Each row of a before or after table is a point. The points were changed in one or more steps. Then noise was added and the rows were shuffled. The steps act on how far a point lies along the listed directions, d1 being the first. What was done? A step turns or swaps two directions, mirrors them in a line or flattens them onto one, adds a multiple of one to another, or multiplies one. Angles are multiples of 10 degrees, from the lower direction toward the higher: turns from -170 to 170, lines from 10 to 170 but not 90. Use the fewest steps. Two steps may share a direction if one is a turn and the other turns, adds or multiplies; they go together, in the order done. Otherwise the lowest direction goes first.
(in the rows, 128 means zero)

Directions:
(1): [152 127 181]
(2): [ 95 173 144]
(3): [ 86  91 146]
Before (11 x 3):
[[ 95  87  75]
 [161 204 149]
 [138 116 111]
 [127 115 123]
 [112  79 118]
 [135  78 115]
 [169  99 112]
 [138  81  76]
 [207 150 145]
 [121  97 124]
 [152 105  86]]
After (11 x 3):
[[187 114 105]
 [158  98  68]
 [166 119  79]
 [127 103 121]
 [131 118 120]
 [216 157 141]
 [144 123 108]
 [144 189 156]
 [105  95  70]
 [124  90 113]
 [152  93 109]]
Steps: add 0.5 times d2 to d3

Directions:
(1): [144 178 102 162]
(2): [146 166 171  98]
(3): [175 104 153 161]
(4): [ 86 135 165 165]
Before:
[[138 130 140 208]
 [122  89 106  94]
 [149 130  86 123]
 [158 182 175 142]
 [113 152 189 191]
 [118 141  85 127]
 [132 109 109 128]
 [125 141 106 116]
 [164 100 109 130]
 [102  48 138 122]
 [146 130  74 133]
 [168  71  48 127]
 [107  86  99 178]
 [118 167 149 162]]
After:
[[132 122 129 172]
 [120  84 162 144]
 [115 136 139 153]
 [163 174  95  62]
 [109 164  64 106]
 [153  70 172  96]
 [195 120 162 130]
 [146 127 133 185]
 [168  70 146 205]
 [141 113 137 139]
 [199 156  98 114]
 [139 175 107 107]
 [146  92 113 156]
 [128 146 151 166]]
Steps: turn d3 and d4 by -120 degrees; turn d2 and d3 by -110 degrees

Directions:
(1): [152 110 196  92 147 162 132 155]
(2): [160 166 108 103 148  82 134 184]
(3): [109 129 145 184 183 121 173 139]
(4): [ 84 107 154  91 145  67 121 104]
Before:
[[129 142 103 123 140 118  83 119]
 [ 78 108 113 196 153 121 165  83]
 [150 143 136  76 123 114 125 156]
 [146 165 108 138 182 100 148 191]
 [116 121 164  78 159  95 115 149]
 [182 126  63 121  84 137 107 147]
 [140 113 130 181 148 181 117  94]
 [165 175 110 175 158 116 174 189]
 [157 165  46 172 125 120 155 173]
 [111 116  94 106  71  93 112  68]]
After:
[[157 102 164 108 180 101 154 181]
 [133 151 114 164 152 126 164 150]
 [112 146  76 183 137 130 132 124]
 [166 112 147  89 120 160  75 111]
 [ 97  84 136  80  85 127  96  66]
 [121 137 131 127 170 109 102 131]
 [129 143 112  83 127  38 136 130]
 [ 90  99 157 181 172 166 151 108]
 [106  90 201 166 147 175 163 106]
 [101  73 207 115 173 136 161 134]]
Steps: mirror d1 and d4 in the line at 130 degrees; turn d2 and d3 by 100 degrees

Directions:
(1): [155 163 173 107  90  88 175 175 150 118 129]
(2): [185 109 137 150 169 137 162 118 104  69 164]
(3): [102  86 131 114 111 122 157 110 123  76  54]
(4): [ 89 157 134  96  84 180 141 109 102  94 173]
Before (12 x 11):
[[209 124 152 145 160 101 169 140 126 139 150]
 [110 112 111 119 122 144 117 103 122 126 107]
 [181 129 137 141 156 108 148 145 127 109 127]
 [151 126 141 121 116  96 159 142 126 125 127]
 [126 151 117 136 130 116 123 134 129 160 138]
 [134  78 135 125 114 138 183 124 108  38 115]
 [153 135 128 129 144 139 132 147 152 145 143]
 [137 130 153 103  84 156 208 114  87   7 135]
 [ 77 122 126  96  95 114 167 109 128  98  76]
 [161 127 162 131 130  97 147 143 130 120 133]
 [157 145 132 152 137 113 114 160 121 132 150]
 [ 95 109 139 105  99 145 163 103 132  84  75]]
After (12 x 11):
[[118 152 118 115 123 170 126 114 101 111 165]
 [133 133 118 129 131 136 121 120 111 149 173]
 [ 83 217 126  96  56 128  90 167 148 210 161]
 [125 137 135 130 129 151 109 110 110 135 173]
 [112 120 109 145 127 153 102 118  98 105 135]
 [125 112 112 125 144 166 129 116 134 121 132]
 [107 176 140  99  63 131 132 178 146 159 181]
 [152 170 160 122 110 102 142 164 169 169 142]
 [126 118 110 145 151 125 132 111 112 124 118]
 [156 170 140 128 134  75 146 161 154 173 150]
 [147 133 139 115 113 103 147 141 142 127 107]
 [111 132 118 114 120 194 133  77  85 127 181]]
Steps: turn d1 and d3 by -120 degrees; turn d2 and d4 by 110 degrees

Directions:
(1): [124 138 110 100 148  99 144 134  67 104 178  63 109 170]
(2): [128 125 186 164 174  92 144 173 124 147 145 177 118 176]
(3): [174 106 147  72 102 133 150  97 131  69 125 178 116 166]
(4): [ 53 117 136  95 141 103  62 119 124 110  82 138 100 149]
(5): [106 183 168 134 121 165 157  59 127 167 121 117  91 157]
(6): [124  62 155 191 146 156 131  91  79  91 112 113 126 114]
Before, 10 rows:
[[107  45 150 150 160 112 121 146  84  51 113 187 142 154]
 [ 86 103 194 162 140 160 118  36 101 129  79 151 106 154]
 [ 94 160 103  65 129 148 108  93 129 105 103  71 114 147]
 [ 65 116 115 113 116 132  68  83 142 126  62 119 111 130]
 [127 158 113  65  81 122 124 110 177 140 104 140 129 103]
 [110 100 155 102 133 114  99 121 131 102 112 158 145 156]
 [109  87 123 144 123 145 112 138 181 117  49 184 148 114]
 [166 119 111 145 118 155 164 131 132 165 158 103 152  76]
 [ 69 158 169 153 162 148 116  97  88 159 123  90  79 161]
 [113 165 168 150 139 117  94 149 198 199  98 214 113 145]]
After:
[[ 89 189 138 139 145 153 130 105 101 182 146  63  90 145]
 [117 119 123 104  89 134 105 106 175 131  79 149 138  75]
 [192 101 119 121 110 153 176 120 128 131 161 126 146  98]
 [ 63 113  96 153 130 130  71 104 124 145  82  79 127 103]
 [ 66 122 161 150 150 148 114  40  62 129 108  80  99 158]
 [ 72  82 146 139 183  85 117 163  61  74 138 147 124 183]
 [111 126 187 212 144 157 107 106 165 189  85 192 115 120]
 [ 86 108 155 121 146 109  88 127 122 120 109 137 142 152]
 [ 95  56 133 187 150 148 119 130 128 102  62 142 140 119]
 [ 92 167  84  75 125 146  93 120 155 126  98  75 132 117]]
Steps: turn d1 and d6 by -50 degrees; turn d2 and d5 by 20 degrees; turn d3 and d4 by 40 degrees

Directions:
(1): [ 89 111  85 129  65 150 139 127 105  68 147 133 149 148 120  89  77  98
 187 107]
(2): [175 115  51 164 103 163 151 138 140 145 154  89 153 146 176 149 106 169
  91 156]
(3): [141 149 110 166 166 117  78 177  59 132 118 132 138 181 136  73 164 142
 156 155]
(4): [136  91 108  68 102 137  70 134 153 120 113  77 120 123 163 100 190 141
 128  67]
Before, 9 rows:
[[156  74 133  32 115 134  44 147 192 146  73  37  87 105 172 116 243 167
   88  21]
 [ 99 146 157 148 117 107 152 115 128  94 131 168 117 112 100 137  92 111
  158 123]
 [ 97 140 156  93 128 129 107 103 129  82 143 127 129  95  97 119 129  98
  162 122]
 [ 53 128  94 141  65 157 161 106 116  85 131 171 118 123  92 138  43  65
  185 138]
 [131 132 138 124 129 124 140 108 153 142 138 135 115 128 116 155 124 137
   96 121]
 [132 145 184 157 153  88 158  96 141 146 119 156 112 116  92 171 106 119
   99 149]
 [133 182 175 150 185  88 107 144  99 148 116 164 111 167 116 122 151 131
  115 182]
 [ 88 155 198  90 154 106 126 111 147 139  99 128 114  95 113 145 143 112
   96 108]
 [ 89 147 195 124 142 109 158 116 125 132 127 177 114 101  94 158  81 105
  120 155]]
After (9 x 20):
[[ 89 139 112 115 105 137 108 137  91  96 115 112 139 145 139  85 128 116
  147 105]
 [153 153 134 161 146 103 123 142 121 129 119 138 123 134 143 127 148 150
  125 144]
 [104 125 123 116  71 142 170  93 167  97 144 142 122 136 129 152  67 108
  119 130]
 [139 143 135 115 160 125  80 133 119 122 140 104 124 115 127 120 164 136
  135 137]
 [119 135 101 145 120 127 113 139 104 111 139 137 127 164 119 110 123 127
  141 119]
 [152 168 132 172 196 117  98 150 106 196  97 140 107 137 143 168 174 154
   91 197]
 [123 131 120 147 128 134 117 154  98 128 139 140 144 154 133 116 101 139
  132 174]
 [125 123 110 180 100 115 140 123  99 108 138 130 143 169 122 112  84 116
  146 142]
 [ 78  77 137  43  70 137  53 140 130  71  83  90 102 137 122  55 185 102
  181  10]]
Steps: turn d1 and d3 by 170 degrees; flatten d2 and d4 onto the line at 120 degrees
